Each point is reached from the start by the listed moves, each made 0, 1 or 2 times, or once backwards (-1), plus a little noise. Say if it took an odd or an even number of moves. Then give how often each move was made.
In the rows, zero is written as 128.

Moves:
(1): [153 117 123 121 135 121]
(2): [142 156 116 145 140 130]
(3): [133 127 159 148 138 134]
Start: [144 121 132 145 140  97]
Points:
[228 152 127 184 185  92] -> odd (2, 2, 1)
[169 176  77 158 153  95] -> odd (0, 2, -1)
[174 109 159 157 156  93] -> even (1, 0, 1)

Moves:
(1): [157 119 111 117 133 131 131 134 131]
(2): [143 154 131 131 128 134 133 133 133]
(3): [150 117 162 130 134 126 129 121 124]
(4): [130 127 124 159 132 134 130 110 134]
(5): [125 141 122 126 166 114 115 127 112]
(6): [124 122 127 115 135 164 144 124 115]
Start: [121 129 125 138 133 133 138 137 115]
Points:
[153 196  78  96 166 128 137 174 108] -> even (1, 2, -1, -1, 1, 0)
[212  49 159 148 124 150 157 115 129] -> odd (2, -1, 2, 1, -1, 0)
[187 161 110 194 110 174 164 115 157] -> even (1, 2, 0, 2, -1, 0)
[168 132  82  68 222 140 130 163  69] -> even (2, 0, 0, -1, 2, 1)
[181 161 118 134 101 161 163 153 141] -> even (1, 2, 0, 0, -1, 0)
[144 198  67  98 224 191 158 150  72] -> even (1, 2, -1, 0, 2, 2)

Moves:
(1): [144 119 120 142 126 144 132 127 138]
(2): [115 141 120 122 150 102 156 120 125]
(3): [136 147 163 111 142 145 127 129 163]
(4): [111 158 114 131 137 143 125 116 110]
(5): [122 121 117 118 165 126 121 125 132]
(6): [112 107 121 123 142 143 143 124 124]
(7): [123 110 128 165 146 111 138 113 114]
(8): [115 127 120 146 130 115 140 147 123]
(9): [111 140 117 123 131 128 111 112 158]
Start: [148 145 127 122 104 116 125 117 120]
Points:
[167 161 144 174 182 133 113  59 130] -> even (1, 0, 1, 1, 1, -1, 2, -1, 0)
[109 249 142 115 233 113 159 139 125] -> odd (0, 1, 2, 2, 2, -1, 0, 2, -1)
[167  50 136 129 151 196 142 145 185] -> odd (2, -1, 1, -1, 1, 2, 0, 1, 0)
